Each row is a point. Each copy is the shape, with its points in the same order, stretched, turned, moved and blurred by noise. Is it also mirrored, or only turned?

Shape (8 x 3):
5  15  -37
17  -21  -28
39  30  9
-32  32  -15
0  33  46
43  -30  -27
5  -18  26
-29  -48  19
Copy 1 (8 x 3):
18  19  -36
42  26  -7
-28  60  2
1  -24  -41
-50  13  18
44  50  8
1  11  31
41  -28  33
Copy 1 is: only turned
Copy 2 (8 x 3):
31  -14  17
12  -39  1
61  13  -23
13  24  43
33  61  -21
18  -56  -20
-9  16  -21
-65  4  -2
Copy 2 is: mirrored
Copy 3 (8 x 3):
-30  30  -25
-12  -16  -41
45  41  -25
-38  40  29
49  17  44
1  -22  -67
30  -27  17
-3  -67  30
Copy 3 is: only turned

Shape (7 x 4):
11  24  11  -22
-2  27  7  -86
-20  37  10  29
6  39  26  34
3  36  -18  -5
5  -54  -12  -58
-28  1  8  29
Copy 1 (7 x 4):
36  40  9  7
38  93  -11  -9
9  20  20  39
33  11  42  34
34  29  -13  28
4  30  -58  -53
-12  4  6  13
Copy 1 is: only turned
Copy 2 (7 x 4):
2  48  17  16
-7  95  8  -19
-9  -12  50  16
2  7  57  41
-24  24  13  30
29  32  -52  -2
7  -25  27  12
Copy 2 is: only turned

Shape (8 x 4):
-62  -3  13  22
11  -10  38  38
1  -27  -78  -41
-3  25  16  2
22  9  23  -48
22  26  33  17
2  20  43  5
36  18  8  48
Copy 1 (8 x 4):
-30  -68  -3  10
-8  -17  -6  60
-42  54  -41  -50
17  -8  -19  10
25  51  19  -7
30  2  -22  37
22  -8  1  29
14  -1  -60  53
Copy 1 is: mirrored
Copy 2 (8 x 4):
5  -61  -7  41
-3  -6  44  23
-43  20  -65  -16
24  -11  7  10
15  -3  0  -40
23  11  30  7
27  -17  26  3
5  41  35  31
Copy 2 is: mirrored
Copy 3 (8 x 4):
-32  -11  70  23
24  -27  7  53
-82  3  -53  -56
12  21  24  21
46  10  -14  -30
34  26  7  41
45  8  28  31
12  30  -17  62
Copy 3 is: only turned

Shape (10 x 6):
56  9  13  -19  27  -43
-21  -29  -2  13  16  -22
-19  16  -13  25  44  43
-35  -46  10  -25  -36  17
-29  -6  20  -16  35  -12
-31  11  -57  15  -28  21
34  -66  -40  11  44  37
-5  -71  18  7  -36  37
22  -34  -39  -26  -43  -32
-33  -10  8  23  29  17
Copy 1 (10 x 6):
12  -39  -17  -53  40  -48
-21  12  -48  -31  -8  -35
-14  62  -25  -70  21  17
-44  -4  14  26  -20  6
-54  13  -14  -54  6  -31
-3  65  -33  30  19  4
12  -20  -83  -47  9  53
-2  -20  11  10  -38  25
6  -35  -39  55  18  -22
-25  43  -22  -57  -7  -10
Copy 1 is: mirrored
Copy 2 (10 x 6):
32  66  33  -8  16  -10
-17  -13  2  -14  -3  -30
-46  6  -32  -38  18  26
4  -71  -19  41  -6  3
13  -17  4  -35  -10  5
-55  -6  -39  32  -33  0
-17  16  -72  -19  62  -31
-20  -66  -22  53  46  -3
12  11  -13  61  -21  -41
-34  -25  -9  -29  11  7
Copy 2 is: only turned
Copy 3 (10 x 6):
67  -5  48  -39  34  34
27  11  -2  -14  -4  -8
-1  42  25  42  26  34
-14  -41  -1  -15  -39  14
2  29  24  -13  12  5
-3  -5  -45  23  21  30
52  42  -38  5  -51  27
39  -57  14  7  -70  15
63  -44  -42  -60  -8  21
1  15  15  24  3  6
Copy 3 is: mirrored
Copy 4 (10 x 6):
50  17  29  -35  -32  -64
-15  28  -15  -26  25  -26
26  -7  -9  -2  50  25
-58  -22  -17  2  19  9
-8  0  16  -25  46  -37
-12  23  -19  -7  8  59
17  -38  -67  -35  -7  -1
-53  -19  -55  21  5  6
-28  10  -16  -39  -58  -4
2  10  -18  3  60  4
Copy 4 is: only turned

Shape (14 x 8):
25  -15  41  1  18  -45  31  8
-33  -89  39  -11  0  -25  57  9
-15  4  -8  26  -8  60  -15  -11
4  -6  10  8  -3  23  42  2
10  17  -14  -59  -6  10  41  20
15  -13  -5  -1  4  4  -29  58
37  22  -6  22  -1  36  18  7
42  -34  -16  16  8  -17  4  -48
-7  0  -37  -4  -15  16  20  -28
49  -39  30  22  -40  4  -21  13
-15  21  -41  43  5  -5  -22  50
6  3  -25  27  -51  -17  -37  -16
17  -54  -10  15  1  16  19  29
20  -9  -28  8  -26  -16  10  -27
Copy 1 (14 x 8):
27  17  -32  -16  25  -33  66  39
30  -31  -5  49  -14  15  121  18
1  -14  34  -1  8  23  -31  -31
3  19  -7  -2  10  31  35  0
-53  -6  -56  -17  -10  46  39  24
-15  -35  9  14  23  -6  -9  52
3  33  -6  -18  32  27  -17  8
64  1  -41  25  16  -24  4  -6
-10  2  -26  26  -13  18  1  -21
50  -15  13  -8  -11  3  -11  52
-37  13  26  50  29  -34  -27  21
4  -1  7  25  -34  -35  -44  18
23  -19  1  50  18  28  24  27
15  13  -31  30  -16  -8  -3  8
Copy 1 is: only turned
Copy 2 (14 x 8):
-9  51  16  35  -12  3  -29  -36
-5  21  37  37  -10  103  -19  -61
-5  -22  -45  -23  22  29  -7  25
7  11  -7  15  -3  33  19  9
36  33  5  -32  -49  20  36  -7
41  -4  1  -17  -40  10  -60  16
28  1  -28  4  2  -18  17  28
-7  -30  -28  20  22  -24  -8  -88
-3  -20  -41  -15  -9  11  31  -28
6  -34  40  16  13  -12  -46  -17
12  -7  -63  3  -68  -5  -38  44
-29  -64  -23  -24  -15  -41  -18  -13
36  -12  -7  25  -6  43  -22  -12
-3  -34  -23  7  -9  -23  19  -48
Copy 2 is: mirrored
Copy 3 (14 x 8):
15  -59  -20  -12  29  -31  -9  32
-92  -70  -18  -55  4  -22  -47  -1
-37  4  4  48  -16  22  37  -37
-39  -46  -15  12  4  0  34  11
-21  -18  -10  -20  -7  29  23  57
11  2  -27  52  -12  11  -46  33
5  -35  -15  55  -4  -4  47  18
34  -64  -16  -5  -47  -13  14  -51
-16  -7  -2  -8  -45  5  48  -30
-4  -47  9  71  -39  -26  -34  22
17  50  -39  51  -14  -28  -9  -3
29  23  26  40  -69  -45  24  -12
-40  -50  -45  24  -33  -2  -33  2
15  -24  -6  0  -57  -31  34  -21
Copy 3 is: only turned

Shape (12 x 8):
-5  -5  -7  -7  -21  -36  -34  14
13  -86  27  1  -9  15  -20  35
18  -56  11  17  55  -43  -1  15
-7  28  29  20  -39  -2  9  34
21  33  -8  -18  -18  4  -6  20
-24  -10  20  -37  -40  -15  66  -14
31  15  -19  -10  -44  -14  14  -10
13  28  3  -2  80  -26  14  17
-12  -21  0  4  -23  16  -12  27
17  38  -26  10  -34  -14  -21  29
19  34  55  -14  19  8  5  17
-59  13  48  9  -14  4  50  -51
Copy 1 (12 x 8):
-62  -13  -4  -1  -11  -14  -9  17
-40  -73  65  -10  -20  29  -8  8
-3  -62  43  45  0  0  -27  36
-36  43  20  14  -15  6  -16  -36
-20  42  8  -14  -20  5  -2  19
-16  19  -34  7  -35  59  -72  -19
-32  35  -13  9  -41  29  13  18
47  11  20  22  21  -21  -39  46
-39  -15  18  -12  5  21  -9  -5
-59  44  3  9  -7  -4  21  19
32  32  41  -16  -25  -16  -34  -5
33  9  -40  11  -7  28  -62  -67
Copy 1 is: mirrored
Copy 2 (12 x 8):
-4  -5  31  13  16  -6  18  49
47  -41  57  -20  -11  -42  3  -5
14  49  27  -18  9  -54  -13  20
34  7  13  18  23  11  70  13
18  -13  -13  -14  24  16  32  43
-43  63  47  -62  1  12  81  3
-43  -7  -8  -37  23  -7  44  39
24  86  -24  -15  28  -6  -3  35
20  -22  24  9  -12  -11  14  16
-2  -17  -25  16  19  6  30  67
47  37  19  -13  56  9  31  13
-50  70  33  0  25  32  56  -35
Copy 2 is: mirrored
Copy 3 (12 x 8):
4  5  6  39  -31  -14  -58  46
91  -41  39  37  50  -30  -41  -5
56  -5  -56  20  18  -67  -63  -10
33  39  58  -5  -25  -22  14  36
4  19  5  -23  -26  32  -7  31
-13  -58  40  -18  -49  -36  51  2
17  7  3  14  -64  28  14  13
-9  25  -81  -48  6  -45  -33  10
42  -14  30  20  18  -19  -10  38
24  47  -2  17  -49  19  -10  62
-5  41  26  -61  14  -7  -15  -12
-53  0  36  -8  8  -58  64  -12
Copy 3 is: only turned

Shape (15 x 9):
-33  10  8  60  -8  38  26  -17  -27
25  -12  -22  -74  12  28  -21  11  65
-73  -1  -26  -12  47  2  36  30  48
-65  8  -8  -34  -37  -2  6  -13  33
23  -12  31  -28  18  -16  18  -36  -28
-7  -15  -27  -32  -26  -7  -11  9  55
-40  18  12  36  -23  5  55  -36  1
-12  28  -68  -39  58  -1  -18  31  16
37  11  8  -30  -46  -3  29  77  -25
24  27  12  23  -46  10  16  -38  -2
-12  -42  -23  -40  -7  -13  -20  -35  12
26  26  40  10  -4  32  -30  -13  0
-39  20  -13  -16  -20  -74  21  -32  18
-8  1  4  -8  28  51  16  25  -19
-26  -33  24  24  4  -45  12  27  36
Copy 1 (15 x 9):
6  -10  -76  25  31  10  17  -20  17
-6  9  66  -51  26  -20  -24  71  26
-26  -49  23  0  53  -39  59  52  6
-72  -20  0  -45  -11  -15  21  16  41
1  3  38  -2  38  -12  -29  -52  -20
-31  -20  14  -49  -14  -42  -20  52  20
-18  -22  -46  9  8  -25  30  -43  46
-34  16  17  -17  72  -40  22  81  -28
5  45  30  -1  -62  -14  27  27  -41
-7  28  -40  -10  -7  -22  -24  -36  42
-28  -24  4  -63  8  -20  -36  6  -3
-9  31  -18  34  27  18  -46  -3  29
-75  -18  3  -28  -8  -78  7  -16  13
22  7  4  10  48  30  27  26  -24
-21  -63  0  34  -11  -42  -13  13  -15
Copy 1 is: only turned
Copy 2 (15 x 9):
28  2  -20  4  1  6  60  55  -17
-49  -4  -35  -31  35  26  -70  -33  57
-44  22  -71  20  54  -3  59  -25  52
-80  -3  -23  11  38  -10  3  9  -5
-4  -15  15  -30  -2  19  17  -53  -8
-55  -21  -20  6  29  -5  -39  2  38
-20  15  1  11  -7  0  73  33  3
-5  34  -77  -6  18  -35  -34  -52  37
6  10  54  -41  70  -43  -10  3  19
-3  11  28  1  -26  2  1  35  -2
-48  -49  -34  -14  6  -3  -29  -27  5
24  12  13  12  11  43  -14  14  -20
-63  1  1  38  -8  -38  20  -35  5
21  11  -29  -37  43  9  23  -4  2
-24  -35  1  46  55  11  47  -10  31
Copy 2 is: only turned

Shape (14 x 9):
-17  -4  -19  -14  -14  33  -11  8  -12
-9  -22  -4  42  6  30  21  3  4
23  -13  -18  32  1  20  47  -11  -36
-11  3  -29  18  -8  15  -9  -16  -6
-3  -3  14  14  -26  1  14  -1  -22
7  5  51  10  13  21  -15  -7  0
-4  -17  -7  28  -27  21  9  -20  28
-2  -14  -15  41  -7  -15  -11  -19  1
12  -5  15  41  -17  -35  -18  42  73
3  58  19  -14  -17  24  54  -10  -29
4  2  35  -57  6  -1  6  -20  9
12  12  25  -121  -17  -5  -7  5  -39
-42  -3  -22  41  14  -52  82  16  -26
16  3  -16  -13  25  18  1  -13  -14
Copy 1 (14 x 9):
-13  0  -34  12  -27  -24  -11  5  -35
-8  10  -15  -3  2  1  12  -21  -75
21  -5  2  -3  19  -41  9  -2  -75
-4  17  -6  8  -21  -30  -24  -16  -43
-4  23  7  -3  -18  -10  11  29  -44
-3  37  -14  -46  1  25  -14  20  -24
18  13  7  2  -32  10  8  -35  -58
-15  17  27  11  -17  2  -26  -14  -40
-4  26  6  63  -12  92  15  -3  -22
43  61  -16  -13  10  -59  41  28  -31
0  14  2  -29  -11  -11  13  0  30
-9  -15  -21  -7  -26  -44  3  57  69
-51  34  37  45  27  -68  66  -7  -42
4  -3  -15  -5  15  -35  -25  -16  -17
Copy 1 is: only turned
Copy 2 (14 x 9):
20  -33  27  -12  7  37  9  -5  -2
23  -5  -3  37  19  41  5  -29  -6
35  -9  0  25  21  6  -14  -12  -47
27  -35  -1  -10  -4  28  19  -30  -7
12  -15  23  24  8  10  5  -23  -17
-22  -8  19  16  25  -2  -24  -32  26
50  -9  7  16  1  27  2  -30  15
27  -37  -15  16  -22  15  -3  -37  8
14  16  -3  45  -39  28  -28  -10  65
10  22  35  -22  17  -7  10  -17  -41
2  -16  37  -12  39  -36  -7  8  31
-6  -40  72  -32  32  -55  -13  57  11
8  13  -38  50  -24  -3  61  2  -56
10  -29  -4  -18  31  -2  -11  1  1
Copy 2 is: only turned
Copy 3 (14 x 9):
-13  6  -17  -18  -18  47  -3  10  22
17  -13  -2  -57  18  7  -11  8  -5
21  5  -46  -51  34  28  29  -19  -30
12  19  -12  -20  3  25  -14  -13  8
-14  -13  -30  -10  -14  13  10  -3  -47
-5  -30  42  -20  -25  15  18  8  -26
16  11  -15  -45  -24  -24  -4  -19  14
5  13  -6  -25  16  -7  -26  -26  -20
11  -61  2  8  -10  -68  -47  2  4
31  11  -42  20  -37  33  54  5  -41
-33  1  5  18  -32  6  69  15  -3
-69  -1  -43  77  -28  67  96  14  -8
7  25  -79  -25  43  -21  9  45  -76
1  11  -7  -8  17  33  32  1  -1
Copy 3 is: mirrored
Copy 4 (14 x 9):
-7  -19  -1  -15  -1  13  -37  1  -3
-22  -3  -15  11  24  60  -5  -8  -2
1  22  -33  -16  16  51  9  14  -1
16  -17  -11  -11  13  18  -30  -19  7
-6  28  -20  16  18  10  -9  -7  -7
-11  18  25  22  -8  18  0  -10  18
8  -23  -10  32  27  39  -5  -17  -29
16  1  -37  15  15  15  -9  -45  4
-25  -26  -48  64  37  -21  21  -48  22
1  25  38  -22  48  -1  1  43  9
-17  11  55  -8  3  -24  23  -7  -17
-17  26  46  -44  -35  -77  -2  14  -10
-52  57  -42  -28  98  6  25  -27  4
6  -8  11  -35  -10  12  0  -3  21
Copy 4 is: mirrored

Shape (15 x 11):
-11  9  14  -37  -1  -4  -26  11  -17  4  7
-2  22  -3  -24  -11  15  -36  17  23  17  -22
44  -10  6  -8  -17  21  50  0  13  -13  3
28  -35  -57  38  -9  -6  -29  -15  -61  37  -36
13  -40  1  -6  -26  -7  16  -23  18  0  0
26  -8  -19  -12  -49  13  48  3  -21  21  0
-30  3  19  -17  -40  -16  -13  30  21  14  0
-28  29  -9  -12  -37  12  -16  -40  6  18  19
12  1  -3  23  -19  -2  36  -10  -5  -29  -7
-45  20  26  -36  5  19  6  -19  19  15  -3
8  -62  -74  24  -15  21  -34  26  -54  6  -28
-16  2  -8  -10  -27  0  -24  19  18  26  50
27  6  19  -10  -22  -3  15  -10  -4  -3  -2
-21  27  -1  -9  7  -1  -6  10  9  47  9
-32  21  -37  -43  -6  -23  -26  10  15  22  8
Copy 1 (15 x 11):
14  8  -25  22  8  -7  -2  -10  15  -20  30
-19  -5  -32  -13  33  5  21  -26  8  -2  1
10  -28  17  -24  -42  30  -2  -30  7  -31  -29
86  -21  -29  -1  24  -6  13  62  -49  22  -33
15  -9  32  -18  -23  16  27  1  9  -5  -9
54  8  3  -22  -28  37  -4  -17  5  -35  -6
-3  28  -25  -28  -16  5  6  -31  42  6  15
-23  47  15  15  29  41  -12  18  -10  -24  3
6  -8  -4  -19  -47  24  -39  9  -21  0  -18
-42  16  8  -13  25  12  -20  0  37  -28  26
91  -38  -49  18  -21  16  48  70  -49  5  -2
8  37  -11  10  -7  15  36  6  31  -37  -18
8  -6  3  -4  -12  16  -15  -26  1  -5  -10
-2  27  -24  -26  29  -12  -8  3  41  -29  -17
10  38  -23  -3  22  -26  24  -4  10  -39  30
Copy 1 is: only turned
Copy 2 (15 x 11):
28  1  -7  11  -2  -13  -31  0  -24  20  -58
-17  -17  8  13  -30  18  -21  16  -27  26  -77
13  -17  2  -29  -16  24  -13  -4  32  -34  9
-24  -10  -21  4  -74  -50  26  18  29  90  35
-7  -52  -30  -28  -20  3  0  1  -1  -11  10
43  -20  3  -12  -26  24  1  16  27  1  16
6  -41  13  27  27  15  -25  49  -38  -4  -58
14  -29  31  3  -31  18  33  -28  -37  13  -21
0  0  16  -27  -7  -14  19  15  20  -19  27
20  -4  -24  28  -12  31  9  -15  -22  -18  -75
-29  -11  1  -22  -32  -47  10  22  37  121  0
0  -52  25  21  21  31  -23  -5  -52  42  -30
15  -16  1  -4  -24  0  -12  7  4  -23  -9
7  -1  -20  49  -14  27  -10  12  -39  27  -37
16  -9  -9  -3  -3  18  -29  10  -67  53  -62
Copy 2 is: mirrored

Shape (15 x 12):
-1  10  -19  -20  -4  -7  53  25  -13  -66  -19  -6
0  -29  6  70  1  6  -24  48  8  7  -14  -36
-1  -1  -10  -18  -51  -37  14  8  20  13  -62  20
35  -15  18  26  6  -30  -7  26  -10  -6  22  28
-16  -56  20  10  0  -25  31  9  8  -36  31  -27
-12  -44  0  -4  -4  -33  20  -1  -22  3  -10  38
5  17  -30  67  -24  -25  4  3  17  -8  -3  5
-56  -54  -15  -36  -19  -27  -38  44  -3  -14  -8  0
-7  15  32  -26  -4  11  -1  2  21  11  -20  37
1  7  -9  -18  25  5  -70  -17  -22  -4  2  -12
26  -23  -67  -16  21  -20  -21  10  17  -18  -40  52
1  31  -11  -15  -4  -7  9  -44  8  -28  29  -59
14  -23  -38  6  -29  -9  -5  -4  20  54  -2  3
53  -52  37  -7  -11  41  -38  -24  -28  -49  8  23
-23  -61  -27  -16  -49  27  1  4  24  -16  48  31
Copy 1 (15 x 12):
-9  11  -41  18  8  2  3  39  -58  -17  11  53
17  -75  25  -6  29  42  11  -9  -34  7  -22  -45
-21  -11  -35  -48  -18  -6  5  -56  1  -31  -3  22
28  -2  22  -28  -16  28  -4  -9  16  37  -10  4
-8  -15  -14  70  -10  60  11  11  -17  12  -20  41
-10  -20  -17  -7  -16  -4  27  -4  15  20  -33  30
-24  -3  18  -56  -28  24  21  8  -45  -14  -11  -23
26  -53  -73  22  35  5  -61  -17  -24  23  -78  20
-2  18  -15  -7  0  -20  5  -22  48  -26  -22  6
16  0  -15  -5  47  -19  -40  -21  -7  59  -46  -55
25  18  9  -63  -9  -91  -17  -28  -41  22  -69  30
-39  37  -25  50  -5  35  -15  8  -43  4  19  -29
0  -32  -1  -21  -47  -16  17  -48  -11  0  -13  -47
59  20  -10  7  19  23  71  -49  45  57  -8  -15
35  -1  -54  38  -40  9  34  -11  -7  -10  -49  -1
Copy 1 is: only turned
Copy 2 (15 x 12):
-36  -11  21  2  -38  -13  59  -23  -17  -12  -72  11
-19  5  3  -28  21  -26  -36  31  121  -3  5  -23
11  -34  29  61  -6  -28  -4  -49  -1  -37  18  35
-21  -1  8  -2  -22  -20  17  26  51  -5  2  71
-71  30  -9  -27  -24  31  1  -17  20  0  -44  22
-12  -23  -43  32  -17  3  -6  -9  -17  -27  1  49
-15  14  -3  7  -51  -95  -19  15  33  -5  13  23
-44  -16  -19  21  9  66  -13  -22  21  50  -3  -4
51  -33  11  17  34  14  45  -33  -19  -36  46  29
13  27  1  32  37  14  8  24  -3  52  9  -43
-20  -6  -11  88  -42  -9  62  35  36  -3  21  -27
-26  72  42  -9  -4  -7  -7  -15  -59  25  -37  -18
7  2  4  26  -26  -15  -42  23  14  -25  22  18
64  32  4  22  18  21  42  1  39  36  -63  -22
16  7  -34  -32  -59  48  5  -10  -13  23  -26  -5
Copy 2 is: mirrored
Copy 3 (15 x 12):
1  5  -38  8  18  -8  -3  24  25  20  14  37
6  -5  37  48  -24  48  14  18  -7  12  2  -15
-12  21  18  11  -14  -20  75  -3  31  28  26  -7
10  28  -24  45  -16  -31  13  -1  -35  31  19  -20
-12  -45  -27  17  -4  -25  21  18  -24  -7  11  8
-36  8  -28  34  -6  -35  34  1  -9  23  1  -23
9  47  0  46  -2  27  49  -4  -20  12  13  24
-53  -36  2  19  36  -13  13  -13  24  -22  37  -50
11  3  8  8  -10  -43  21  -41  17  28  5  -3
12  14  -27  6  -22  20  -31  -28  32  -35  2  -36
-25  22  -48  59  -10  17  17  -37  48  0  44  0
21  1  -28  -40  -19  19  -1  -6  6  -39  7  36
-31  15  20  5  -32  29  49  -35  -8  17  24  -15
58  -27  -89  20  -17  -3  -2  -8  12  27  -13  -51
-32  -47  -34  2  47  5  43  -51  -23  17  33  -15
Copy 3 is: mirrored
Copy 4 (15 x 12):
24  -22  -42  11  21  58  2  24  20  5  -42  -25
-47  -28  26  4  2  17  -31  36  -46  -73  -9  2
0  -49  -9  -8  28  53  52  5  -9  23  -1  66
9  19  -15  39  32  37  -9  -8  -36  -45  32  -12
34  -7  12  78  -1  -24  3  61  -12  -31  -31  -19
60  -2  7  39  0  49  5  2  3  -28  2  28
-9  -28  2  15  47  49  -51  -11  -43  32  -18  35
18  -24  23  19  -27  40  41  35  -55  -8  29  -18
-14  -56  0  -3  -1  24  26  -26  18  2  21  7
-20  19  7  -54  -38  -2  -19  28  -30  8  56  -21
0  17  -28  -3  59  106  10  24  28  -1  57  38
-16  10  10  -15  -1  -43  -39  50  -2  70  -39  -24
-27  48  36  4  21  34  -15  7  -3  21  -5  42
21  37  -54  47  -73  -11  -4  26  14  -41  56  27
18  14  25  95  -21  35  -15  13  3  50  -13  2
Copy 4 is: only turned
